Every row gives one point. Before rounding, the points of a table are all equally far from one centre. They may lie mostly on one side of it. Where is the centre, to within rounding?

Points (7 x 2):
45, -41
37, 29
20, -65
-65, -15
37, -53
22, -64
43, -45
Centre: -6, -12

Points (17 x 11):
-71, -25, 44, -5, 0, -7, -67, 21, 89, -68, -40
-4, 26, -53, -15, 14, -60, -28, -10, 46, -25, -74
-14, 1, 6, -21, 4, 16, -56, -55, 109, -10, -81
7, 1, -10, -28, -8, 6, -76, 22, 88, -44, -44
-6, 28, -6, -36, -16, -6, -51, -6, 91, -63, -45
25, -15, -1, -24, -56, -23, -49, -23, 78, -9, -33
-16, 6, -20, 48, -14, 2, -87, -7, 72, -71, -28
-21, -4, 10, 4, 25, -89, -13, -23, 75, -67, -44
32, -2, 70, 12, 6, -13, -35, -61, 38, 34, -13
7, 3, -22, -8, 35, -9, -100, 37, 59, -16, -36
-45, -44, 5, 7, -38, -38, -44, -4, 67, -89, -29
11, 31, 23, -25, 21, -21, -79, 10, 94, 0, -28
-34, -26, 56, -37, 3, -9, -84, 37, 69, -14, -42
-44, 24, 4, 49, -22, 16, -51, -28, 62, -48, -95
21, -28, -15, 0, -12, -43, -14, 27, 84, -40, -50
9, -25, -8, 12, -26, 2, -74, 18, 89, -47, -49
13, -22, 8, 4, -36, 15, -71, -13, 105, 7, -28
Centre: -37, -12, 7, 9, 17, -7, -29, -20, 38, -10, -24

Points:
-22, -50, 12, 38, -16, 20, 29, 53, 108, -26, -43, 16, 56, -14, 25, -67, -48, 19, 12, 15, -20, -6, 17, 4
-24, -16, -75, -16, 25, 37, 1, 45, 112, 43, -29, -18, 54, -36, 59, -45, -49, -14, 13, 5, 11, -36, 0, -41
-41, 8, -51, -14, 42, 37, -41, 56, 81, 33, 26, 37, 58, 3, 29, -71, -32, 11, 25, 14, 16, 30, -8, -42
-71, -71, -85, 55, 31, -13, 48, 45, 66, 37, -24, -18, 54, -6, 4, -28, -78, 10, 57, -5, 7, -33, -4, -37
-65, -16, -62, -13, 75, 41, -21, 60, 99, 18, -61, 10, 37, -32, 34, -1, -33, 24, 61, 0, 1, -33, -3, -6
-90, -66, -27, 30, 23, 2, 44, 48, 55, 20, -17, -3, 54, -14, -42, -72, -67, 58, 41, -11, -17, 22, -20, -27
-57, 1, -10, 10, -15, -15, 28, 55, 74, 26, -60, 28, 30, -36, 68, -96, 5, 44, 11, 28, 45, -43, -6, 25
-19, -29, -67, 20, 35, 4, 21, 28, 98, -31, -46, 6, 60, -15, 20, -66, -34, 20, -5, -59, 23, -19, -34, 22
-36, -32, -23, 44, 12, -12, 31, 2, 42, 14, -42, -4, 79, 13, 46, -34, -28, 70, 93, 23, -14, 10, -62, -67
-71, -71, -20, -1, 28, 15, 32, 13, 80, 14, -53, 86, 46, 23, 37, -48, -24, 34, 73, -21, 38, 13, -54, -16
-48, -2, -31, -12, 48, 39, 19, 47, 82, 48, -5, -2, 75, -2, 18, -39, -80, 35, 56, 25, 42, 16, 12, 5
-16, -87, -55, -24, -15, 58, -21, 23, 56, 37, -18, 69, 2, -12, 23, -20, -3, 13, 0, -8, -19, 27, -18, 5
-66, -112, -36, -46, 32, 9, 14, 40, 60, 22, -32, 13, 52, -23, 3, -32, -10, 4, -29, -26, 1, 15, 3, 4
-56, -51, -5, 13, 29, 5, 7, 59, 111, -23, 15, 60, 58, -6, 17, -59, -40, -14, 50, 5, 42, -25, 4, 3
-40, -24, -46, 53, 42, 29, 8, 35, 86, 49, -67, 8, 1, -4, 29, -62, -57, 56, 10, -15, 21, 23, 50, -29
-80, -54, -22, 17, -1, 47, 23, 49, 78, 14, -67, 16, 34, -3, 34, -43, -33, 27, 71, -17, -35, 0, -31, -71
-34, -60, -29, 15, 36, 40, 34, 54, 64, 31, -18, 9, 80, 7, 34, -22, -36, 15, 70, -3, -18, -70, -16, -19
-82, -19, -45, 46, 14, 21, 39, 76, 89, -2, -94, 42, 15, -51, 38, -40, -20, 34, 87, 10, 10, 16, 13, -21
-25, 13, -3, 38, 16, -2, 59, -3, 109, -8, -54, 29, 69, 1, 64, -12, -17, 44, 37, -49, 9, 3, 17, 36
-98, -65, -48, 39, 56, -6, 9, 96, 50, -22, -30, 11, 31, 5, 22, -52, -30, 14, 44, 9, 2, 35, 9, -17
-60, -1, -39, -14, 4, 57, 35, 4, 112, 22, -60, -42, 34, 24, 15, -57, -42, -21, 14, -1, 8, -16, 4, -5
-8, -64, -8, 38, 41, 7, -3, 58, 111, 28, -40, 33, 62, -3, 3, -63, -32, 51, 8, 42, -10, -20, 5, -1
-72, -96, -50, 6, 28, 28, 26, 72, 56, 18, -56, 20, 60, -39, -17, -17, -16, 11, -8, 23, 42, 2, -48, 15
-81, -62, -29, 3, 43, -13, -10, 35, 33, 54, -51, 15, 16, -37, 20, -87, 16, 66, 35, -44, -26, 2, 1, -20
-75, -56, -40, 49, 22, -6, 8, 16, 62, 38, 10, 27, 60, -9, 10, -44, -83, 7, 79, -15, 0, -10, 20, -70
-39, -44, -25, 19, 21, 7, 42, 33, 79, 18, -2, -15, 60, 20, 8, -38, -69, -8, 49, -6, 5, -20, -41, 62
-65, -58, -5, 27, 15, 22, 17, 54, 119, 75, -3, -13, 57, -5, 19, -26, -20, 32, 34, 4, 20, 18, -8, 28
-96, -32, -79, -8, -5, 19, 9, 61, 121, 24, -19, 36, 62, -26, 26, -46, -17, 23, 62, -16, 26, 7, -19, 3
-69, -37, -35, -3, 12, -39, -5, 71, 65, 28, -51, 28, 28, 8, 35, -35, -22, 15, 37, -58, 42, -21, -40, 8
-9, -49, -42, -2, 34, 27, 56, 54, 105, 36, -77, 61, 59, -53, 39, -59, -4, 46, 12, 16, 42, 15, -10, 24
-26, -18, -101, -16, 31, -6, -10, 34, 58, 61, -13, 50, 23, -12, 36, -26, -49, -43, -6, -15, -20, -32, 39, 6
Centre: -45, -8, -35, 15, 29, -11, 46, -2, 52, 16, -16, 29, 15, -30, 13, -19, -1, 10, 19, 23, 0, 5, -12, -22
